Every row gives one point. Each copy is the shape, with its points in the same order, turned, moved and blurred by noise. Say if it was mirrored as well.

Shape (8 x 2)
[[ 0.5 -0.9]
 [ 4.6  6.7]
 [-0.5 -5.9]
 [-1.8  6.5]
 [-4.8 -5.2]
 [-1.2 -1.1]
 [ 5.2 -3.0]
 [-7.3  0.7]]
Copy 1 (8 x 2)
[[-0.5 -0.9]
 [ 3.9  6.2]
 [-2.8 -4.6]
 [-2.2  8.2]
 [-6.9 -4.8]
 [-2.8 -0.8]
 [ 3.2 -3.4]
 [-9.5  0.9]]
Copy 1 is: only turned
Copy 2 (8 x 2)
[[-1.7 -0.5]
 [ 4.4  4.4]
 [-6.2 -2.0]
 [ 5.2 -1.3]
 [-5.8 -6.1]
 [-2.4 -2.5]
 [-4.2  3.2]
 [ 1.3 -7.6]]
Copy 2 is: mirrored

Shape (8 x 4)
[[-5.1 -0.3  5.7 -5.1]
 [ 1.8  4.6 -2.1 -5.8]
 [-4.9 -3.0  8.0  3.6]
 [ 0.2  4.8 -1.7 -8.4]
 [ 5.2  0.8  1.2  3.0]
 [ 0.5  1.1 -3.5 -7.3]
 [ 2.4  0.4 -3.8 -6.4]
 [-1.1  1.1 -3.1  5.3]]
Copy 1 (8 x 4)
[[-4.7 -2.8  6.4  3.5]
 [-0.2  5.6 -0.7  7.5]
 [-2.0 -7.0  4.1 -3.3]
 [-2.5  6.0  0.9  8.4]
 [ 5.8  0.6 -1.8  0.4]
 [-1.9  1.9 -2.0  9.0]
 [-0.1  1.3 -2.6  9.1]
 [-0.8 -0.4 -6.3 -1.2]]
Copy 1 is: mirrored
Copy 2 (8 x 4)
[[ -8.2   1.1  -1.8  -5.1]
 [ -1.8   3.6   6.5  -2.6]
 [ -3.1   1.0 -10.2  -3.3]
 [ -4.6   3.8   7.0  -3.3]
 [  5.2   0.1  -0.3  -1.0]
 [ -5.8  -0.1   7.0  -0.4]
 [ -2.6  -0.6   7.2  -0.1]
 [  2.2   4.2  -2.0   4.6]]
Copy 2 is: mirrored
Copy 3 (8 x 4)
[[ -8.9  -3.5   3.1  -4.5]
 [ -1.9  -0.1   8.5   2.1]
 [ -5.6  -1.0  -4.1 -10.0]
 [ -3.3  -1.6   8.5   1.9]
 [  4.6   2.3   1.9  -4.9]
 [ -2.9  -3.4   6.3   3.8]
 [  0.4  -3.2   5.1   2.4]
 [  1.0   4.7  -2.6  -0.4]]
Copy 3 is: mirrored
Copy 4 (8 x 4)
[[-4.4 -2.6  9.9  4.0]
 [ 4.3  2.3  2.4  4.0]
 [-6.2 -5.0  7.2 -5.1]
 [ 4.0  3.0  2.8  6.9]
 [ 5.7 -2.9  1.8 -4.2]
 [ 4.0 -1.1  2.3  7.1]
 [ 5.9 -1.6  1.9  4.6]
 [-0.4 -1.7 -3.4 -4.3]]
Copy 4 is: mirrored

Shape (14 x 8)
[[ -0.5   0.7  -9.8  -5.0  -1.1   3.0   3.3   2.1]
 [  5.0  -3.7   0.0  -3.9   5.0  -6.6  -2.1   4.4]
 [  3.9  -3.0   1.3  -0.2   7.8   3.1  -0.5   0.2]
 [  0.6  -3.5  -7.0  -1.6  -0.6   3.6   1.4  -0.1]
 [ -2.5   3.5   2.7  -2.1   0.3  -1.2   2.5  -1.2]
 [ -1.5  -4.0   0.6  -4.6   5.5  -3.8   3.7  -0.4]
 [ -4.6  -3.4  -0.1   1.9  -0.6   0.9  -9.3  -1.7]
 [ -1.6   7.4   1.6  -2.4  -1.3 -21.5  -1.0  -1.4]
 [  4.6  -4.2   0.8  -1.4  -0.5   0.2   3.0   8.2]
 [ -1.8  -2.7   3.2  -5.5  -0.6  -1.1   0.5  -4.1]
 [ -1.3  -4.3  -3.1  10.9  -1.1   3.5   0.6  -1.2]
 [ -4.2   2.7   2.2  -3.9   1.2   3.5   3.7  -0.5]
 [  7.7  -3.2   2.0  13.2  -1.7   0.0  -4.1  -2.9]
 [  3.9  -3.2   3.8   2.3  -0.9   3.7   1.1  -0.9]]
Copy 1 (14 x 8)
[[  3.8   1.5  -5.5  -4.6   3.6   2.8   5.2   0.2]
 [  0.2  -2.1  -1.4   0.3   6.0  -9.1  -4.4   2.7]
 [  1.6  -5.3   2.5   2.7   6.6   0.0  -5.4  -1.9]
 [  1.2  -3.5  -4.5  -2.1   3.2   2.3   3.0  -3.2]
 [ -0.6   3.2   5.9  -0.1   0.9  -0.3   1.5  -0.7]
 [  2.1  -4.1   4.6  -1.6   5.1  -5.4   2.0   1.0]
 [  2.1  -3.3  -1.9   5.6  -7.2  -3.1  -1.8  -4.9]
 [ -2.7  13.0   4.6   2.6   1.0 -19.1   4.6  -0.2]
 [ -4.3  -1.4  -2.4  -2.0   4.8   0.0  -4.0   5.8]
 [  0.3  -2.2   5.1  -4.0  -0.6  -3.6   0.2  -3.0]
 [ -6.6  -4.9  -2.5   7.8   0.7   4.4   2.4  -4.7]
 [  2.3   1.0   6.2  -2.0   0.0   3.6   2.1   0.1]
 [-10.5  -2.2  -3.1  10.5   2.5  -0.4  -6.6  -8.8]
 [ -5.3  -3.2   2.1   0.2   2.3   2.8  -5.0  -3.3]]
Copy 1 is: mirrored
Copy 2 (14 x 8)
[[ -5.8  -0.9  -8.3  -1.0  -1.4   1.7  -0.4   4.2]
 [ -1.6  -2.2   4.7  -5.0   7.6  -5.0  -0.8   2.0]
 [  0.8  -0.6   3.7  -0.3   6.5   3.3   3.1  -1.4]
 [ -2.3  -4.4  -4.4   0.4  -0.6   0.8   1.0   0.9]
 [ -4.1   4.4   5.0   0.0  -3.9   1.1  -1.4   0.1]
 [ -7.0  -0.7   5.5  -0.7   3.6  -2.3   2.3  -0.6]
 [  0.0  -4.8   2.7   2.8   1.6   2.7  -9.4  -5.3]
 [ -6.8  10.5   8.1  -1.6   0.7 -16.4 -11.6   1.7]
 [  1.4  -4.9   4.1  -3.3   1.5  -0.9   1.9   7.1]
 [ -5.0  -1.5   5.1  -1.9  -2.4  -0.5  -0.3  -4.5]
 [  4.8  -3.9   0.4  11.4  -1.0   1.8  -1.3   0.5]
 [ -5.9   2.4   3.7  -0.2  -4.1   5.6   0.5   0.4]
 [ 14.1  -1.1   3.5   6.6   1.1  -2.2  -2.7  -2.0]
 [  4.7  -2.4   4.9   0.4  -2.1   1.9   1.9  -1.4]]
Copy 2 is: only turned

Shape (17 x 11)
[[ 0.4  4.1 -3.5 -0.4 -8.4 -3.1 -0.9  2.7 -3.0  7.0 -3.0]
 [-0.7  5.5  0.2  5.0 -4.9 -4.7  2.8  1.0  5.8  8.1 -4.4]
 [-0.8 -5.4 -3.7 -3.5 -1.1 -2.3 -3.3 -3.8  1.8  0.6 -0.3]
 [ 0.3  3.0  4.4 -1.3  1.5  0.7  3.3 -9.2 -0.4  6.0  1.3]
 [ 3.3 -5.1  3.7  2.9  0.9 -2.8 -0.2 -6.5 -2.5  2.4 -5.5]
 [-1.1  4.5 -0.8  6.1  4.4  5.1  1.2 -2.4  4.8 -4.4 -7.2]
 [-0.3  1.8  0.1  5.8 -6.6 -7.0 -5.8 -8.0  3.0  5.3  2.4]
 [ 1.9  0.1 -5.7 -3.3 -2.9  3.5  5.8 -4.6 -5.2  7.2  2.5]
 [ 2.0 -5.7 -2.5  1.1  2.6  6.9 -2.2  0.4 -3.2  7.6 -0.9]
 [ 2.9  6.6 -1.2 -4.4 -8.3 -4.4 -7.9 -0.3 -0.7  0.2 -5.4]
 [ 1.5 -3.8  4.2 -2.1 -7.8  2.2  4.4 -2.7  0.7 -4.0  4.8]
 [ 5.7  5.3  4.1  4.4  5.1  5.7 -2.9  3.7 -6.5 -3.1 -0.3]
 [ 3.9 -1.6  2.0 -0.6 -7.0  2.0 -6.0 -2.3 -2.3  5.8 -4.7]
 [ 6.7  6.7 -6.5  0.8  2.9  3.1  4.0 -1.9  2.3 -5.3 -0.4]
 [ 8.6  4.0  0.8 -6.3 -2.4 -5.2 -0.8  2.1 -0.9  0.6  3.2]
 [10.6 -0.9 -2.1  2.1  2.9 -5.1 -4.7  1.1 -2.8  1.3 -2.5]
 [ 0.6  4.9 -4.5 -0.7  3.5  5.1  0.3 -6.5  5.3  8.7  2.0]]
Copy 1 (17 x 11)
[[ -3.0   5.1  -1.4   3.2  -6.1   2.2   4.6   2.2  -0.6   1.1   4.6]
 [  2.3   9.2   1.0   4.5  -0.4   2.2   8.3   0.1   5.3   4.1   0.4]
 [ -0.7  -2.8  -0.8  -2.7   2.8   1.0   3.3  -1.5   2.1  -6.9   2.2]
 [  5.7   0.9   3.6   0.7   5.8   6.2   4.0  -5.5  -5.0   1.6   2.2]
 [  6.9  -2.1   2.9   0.4  -1.6   0.8   3.1  -3.8  -1.6  -3.9  -4.5]
 [ -1.8   5.0   3.8   0.2   3.6   6.6  -2.7  -8.1   5.9   0.6  -8.4]
 [  7.5   7.4   0.2   3.3   0.4  -1.9   3.4  -4.4   3.1  -4.8   7.9]
 [ -1.6  -4.7  -2.1   0.6  -1.5   7.8   5.3  -5.7  -4.2   3.5   6.0]
 [  2.2  -6.4  -5.7   3.4  -0.6   9.1  -0.5  -0.7   0.6  -1.5  -1.9]
 [ -3.4   8.5   5.0  -2.6  -5.2   1.9  -0.5   4.0  -0.2  -5.0   5.2]
 [ -2.0  -6.8   7.8   3.7   3.4  -3.0  -0.2  -3.6   0.3   1.4   5.1]
 [  1.4   1.1   0.5   0.2  -1.0   4.2 -12.2  -1.1  -2.0   5.3  -4.6]
 [  2.6   0.1   3.5   4.6  -5.2   5.5   0.3   2.5  -0.5  -5.3   2.6]
 [ -4.1   1.2   3.1  -7.2   0.2   5.9  -3.6  -8.2   5.4   6.2   0.2]
 [  0.7   0.5   3.3  -6.7  -1.0  -0.1  -0.6   4.5  -0.9   4.7   6.2]
 [  6.0  -0.1  -1.4  -6.7  -6.6   0.9  -2.8   1.7   2.8   0.1  -1.7]
 [  3.0   2.3  -1.9  -0.7   6.0  13.2   3.1  -5.0   3.0   1.6   4.5]]
Copy 1 is: mirrored
Copy 2 (17 x 11)
[[  1.3  -3.2  -0.7  -2.4   2.5  -3.1  -7.1   0.6   4.9  10.5   1.2]
 [  5.4  -1.7   3.7   0.4   0.8   0.2  -1.0   1.3  11.1   7.8  -2.4]
 [  4.0  -3.6  -6.5  -1.8   0.6   1.5  -1.9  -4.5  -0.4  -1.1   0.1]
 [  3.8   2.0  -1.9   0.3   3.6   6.6   7.0  -0.7   1.4   7.0   3.3]
 [  9.9  -3.3   0.6   0.9   3.0   5.5   0.6  -3.3  -4.4   4.6  -2.5]
 [ -1.2   1.4   0.3   3.7  -0.9   5.7   1.2   5.2   0.5   1.4 -11.9]
 [  6.6  -0.2  -1.3   6.1   3.8   6.0  -6.9  -4.8   6.9   3.3   4.6]
 [  2.9  -2.2  -8.5   0.9   0.5  -2.6   3.0   1.7  -0.8  10.7   4.0]
 [  6.8   2.1  -5.7  -3.0  -4.9  -0.3  -2.1   5.4  -5.9   4.7   0.1]
 [ -2.8  -3.6  -2.0  -5.7   9.0   3.0  -9.7  -2.4   4.1   5.5  -0.8]
 [  2.5 -10.0  -3.1   2.4   5.7   0.8   4.1   5.5  -0.8  -1.5   4.9]
 [  0.9   6.0   2.3  -1.1   6.4  -0.3  -2.6   9.1  -7.7   1.6  -5.6]
 [  6.2  -4.5  -2.4  -3.2   2.9   5.2  -7.4   2.8  -1.5   7.4   1.9]
 [ -1.3   1.7  -8.7   3.5   7.1  -1.2   2.5   5.8   1.9   1.7  -9.0]
 [  3.9  -0.5  -3.9  -6.6  12.5  -3.6  -0.6   1.4   3.7   1.6   0.9]
 [  9.4   4.1  -3.2  -2.0   8.4  -2.2  -6.6  -1.1  -2.6   1.7  -6.7]
 [  2.6   6.4  -8.3   1.3  -2.3   6.1   3.4   3.5   6.1   6.1   0.4]]
Copy 2 is: mirrored
Copy 3 (17 x 11)
[[ -4.0  -0.7  -1.9  -0.2 -14.5  -4.4  -2.7   1.5   0.0   0.8  -0.1]
 [ -0.8   0.5  -4.6  -4.6  -8.3  -8.5   0.7  -3.1   6.8   1.4   1.0]
 [ -0.3  -2.2  -5.8   0.4  -0.2   1.0  -7.2   1.2  -3.0   2.0  -1.1]
 [ -1.5   2.6   1.6  -1.5  -0.4  -2.4  -3.0  -9.4  -0.5  -4.3  -3.3]
 [  4.0  -3.2   1.0   0.2  -1.0  -2.0  -2.9  -4.7   1.3   2.9  -8.9]
 [ -3.9   6.1  -6.1  -1.6   1.3  -2.0   6.5  -1.4   4.0   3.4 -10.4]
 [  7.1   2.7  -4.1  -7.2  -7.9   0.1  -4.4  -5.6  -0.7   2.3   1.5]
 [ -4.5   0.8  -1.0   8.7  -7.2  -3.3  -4.0  -5.5  -3.5  -3.7  -1.6]
 [ -4.6   0.7   1.1   7.9  -1.9   0.1  -5.4  -4.3   1.0   7.5  -2.7]
 [ -2.5   2.3  -3.0  -6.0 -12.7   1.6  -6.8   6.2   0.6  -1.1  -5.6]
 [  0.7  -5.4  -3.7   4.0  -3.7   6.1   1.5  -3.0   1.1  -7.6  -0.8]
 [ -2.8   7.0   8.5   1.8  -1.9   4.9   5.6   1.4   2.4   4.3  -7.4]
 [ -1.4  -0.9   0.8   0.9  -9.3   2.8  -7.6  -2.5   4.2   2.7  -4.2]
 [ -1.2   9.8  -4.8   5.7  -1.0  -2.2   3.3   3.1   0.7  -3.7  -6.1]
 [  1.6   2.4   3.8   1.0  -4.4  -0.5  -4.1   6.8   1.4  -7.0   0.1]
 [  4.8   2.9   3.2   2.2  -3.4  -2.5  -4.3   6.2   1.3   4.7  -5.5]
 [ -4.6   9.7  -2.6   1.3  -0.5  -4.4  -5.4  -8.0   1.8   0.3   0.2]]
Copy 3 is: mirrored
